Rows are points. Each copy is the shape, with its points in the same order, stretched, turned, moved and blurred by noise. Say if it was mirrored as well.
In the rows, 128 means zero.

Shape (8 x 3):
[[142 130 127]
 [109 144 158]
 [131  88  98]
 [162 112  93]
 [224 142 140]
 [175 151 110]
 [102 107 171]
 [100 145 123]]
Copy 1, 8 rows:
[[143 143 129]
 [ 87 144  97]
 [175 108 100]
 [191 133 149]
 [195 220 196]
 [176 164 181]
 [ 92 141  57]
 [103 116 113]]
Copy 1 is: mirrored
Copy 2:
[[132 107 111]
 [145 124 147]
 [ 90  87 111]
 [111  92  86]
 [180  68  67]
 [146 114  76]
 [132  92 166]
 [119 143 132]]
Copy 2 is: only turned

Shape:
[[100 143  89 165]
 [162 112 114  91]
 [133 176 101 164]
 [118 118 159  64]
 [187 153 151  97]
 [ 88  78 147 117]
 [ 70 167  60 113]
 [ 98 136  93 150]
 [120 132 166  85]]
Copy 1 (9 x 4):
[[167 156 123 114]
 [ 82  98 109 117]
 [138 172 109 121]
 [ 77 103 135  60]
 [ 54 140 118 116]
 [131  95 172  76]
 [174 138  72  73]
 [158 139 120 104]
 [ 86 124 140  63]]
Copy 1 is: mirrored
Copy 2:
[[132 101  97 153]
 [148 120 151  75]
 [ 99 138  95 131]
 [184 159 179 114]
 [107 173 173  68]
 [175  82 158 166]
 [191 130  61 148]
 [144  99  94 153]
 [160 168 174 124]]
Copy 2 is: mirrored
Copy 3 (9 x 4):
[[158 160 116 167]
 [143  84 164 136]
 [161 141  85 139]
 [143 119 206 101]
 [135  88 131 106]
 [107 154 212 148]
 [212 158 140 137]
 [158 153 136 158]
 [129 129 180  96]]
Copy 3 is: mirrored
Copy 4:
[[ 92  62 132 132]
 [195 123 152 143]
 [ 99  92 118  77]
 [164 164 113 171]
 [165 163 134  85]
 [125 133 145 226]
 [136  57  65 123]
 [104  77 124 151]
 [144 170 108 155]]
Copy 4 is: mirrored

Shape:
[[ 94 132 131 120 113 101  84 101]
 [118 139 126  69 135 112 129 122]
 [163 136 147 113  59 138 150  73]
 [120 117  56 135 168 116  85 147]
 [ 56 171 186 171  90  91 129  81]
 [161 112 169 136 108 121 128 109]
 [146  78 134 153 161 159 172 130]
 [144 106 137  84  86  85 179 129]
 [135 215 102 116 139  92 165 141]
 [137  82 200 128 146  63 158  94]
 [128 158 141 118  93 105 121 139]
 [102 123 138 111 140 112 153  74]]
Copy 1 (12 x 8):
[[142 156 176 139 106  94 130 149]
 [125 171 175  92 117 144 164 173]
 [134 101 211 109 120 140  46 165]
 [111 174  55 112 160 117 123 161]
 [182 121 213 138  72  42 160  75]
 [121  76 160 116 128 124  97 157]
 [ 53  85  96 113 126 165  99 113]
 [ 76 127 208  62  77 145 113 176]
 [200 184 139  37 157 121 174 137]
 [116  76 170  93  32 139 148 167]
 [144 127 179  95 144  98 138 147]
 [131 149 161 108  67 143 134 132]]
Copy 1 is: mirrored
Copy 2, 12 rows:
[[124 155 117 179 123 110 114  96]
 [135 144  72 112 111  87 118 105]
 [181 157 179  91  73 150 164 101]
 [ 97  97  58 167 153 142 146 150]
 [123 233 161 195  84 127  98 118]
 [150 126 169 105 142 130 125 125]
 [ 95  99 128  82 130 153 133 188]
 [180 148 147 104  78  63 138 131]
 [177 193  62 114  90 124 151 145]
 [117 152 183 104 168  41 102 125]
 [166 154 120 149 100 127 117 125]
 [110 168 112 115 101  84 130 116]]
Copy 2 is: only turned

Shape (13 x 9):
[[120 151 148 139 137 115 105 126 137]
 [151  74 124 144 140 123 115 157 132]
 [151  96 102 140 100 115 136 176 133]
 [ 68 134 112 145 141 193 118 155 137]
 [145 146 146 145 124 117 151 133 136]
 [162 147 107 129 143 117 134 123 101]
 [134 142 128 146 142 145 167 111 138]
 [133 113  64 143 139 113 122 120 136]
 [127 135 110 122 130 140 146 110 134]
 [160 135 144 130  72 109 123 128  98]
 [148 103 135 145 139 114 159 145 128]
 [104 144 122  66 141 114 119 129  89]
 [168 137 129  75 139 182 202 142 145]]
Copy 1 (13 x 9):
[[115  95 117 114 121 135 125 108 109]
 [139 104 148 145 100 112  68 113 135]
 [149 124 177 141  75 129  90 127 127]
 [165 121 157  88 189  78 132 150 128]
 [118 113 128 157 107 116 131 111 114]
 [156 139 105 156 112 141 120  99 110]
 [130 135 125 165 150  95 144 106 127]
 [154 147 163 131 135 149 107  80 129]
 [132 144 125 136 147 115 135 116 136]
 [129 102 112 158  75 168 131 156 111]
 [122 121 142 174 111 104  94 108 119]
 [125 151  83  95 149 139 109 144  97]
 [139 188  97 151 124  40 141 139 167]]
Copy 1 is: only turned
Copy 2:
[[135 154 127 155 121 147 130 115 140]
 [ 84 134  85 114 192 111 168 124 142]
 [102 117  88  67 169 100 153  99 163]
 [112 134 127 194 133  52 142 156 158]
 [116 124 137 124 113 157 148  86 146]
 [145  93  92 112 108 148 152 118 141]
 [114 106 148 138 110 137 163  96 130]
 [159 117  84  98 161  85 181 116 123]
 [137 100 134 129 123 120 140 117 115]
 [104 127  88  62 108 145  85  97 135]
 [ 90 125 130 105 148 137 176  97 143]
 [164 133 131 123 109 119  93 192 144]
 [104   7 196 131 141 164 129 129 140]]
Copy 2 is: mirrored
Copy 3, 13 rows:
[[110 114 135 143 120 144 108 144 143]
 [147 107 124 130  91  96 158 153  87]
 [178 121 111 119 104 137 173 162 104]
 [177 132  82 184 131  79 107 107 157]
 [124 110 123 131 146 157 129 147 108]
 [126 161 130 142 115 159 119 123  88]
 [118 124 112 168 158 140 141 108 102]
 [134 149 110 166  77 144 168 117 111]
 [129 145 126 163 144 140 147 119 128]
 [169 119 173  94 139 176 131 147 126]
 [126 106 109 113 134 123 158 146  91]
 [122 203 136  94 134 140  99 145 163]
 [146 187 104 179 217 131 148 155  76]]
Copy 3 is: only turned
Copy 4 (13 x 9):
[[144 158 154 133 124 125  98 110 137]
 [107 128  90 103 154 124 132 110 158]
 [ 88 102 116  92 143  93 131 140 162]
 [197 112 102 143 167 170  72 193 130]
 [ 98 113 156 122 115 115 107 111 126]
 [ 89 124 135 147 101  86 144 119 131]
 [123  97 139 135 113 135 118 118 118]
 [149 125 114 130 120  93 158 117 178]
 [139 122 137 123 111 127 135 133 126]
 [ 81 129 153 104 132  67 112 125  95]
 [ 88 103 128 111 142 127 131 106 140]
 [132 173 163 126 126 131 149 164 122]
 [ 60  86 130 104  61 163 149 168 106]]
Copy 4 is: mirrored
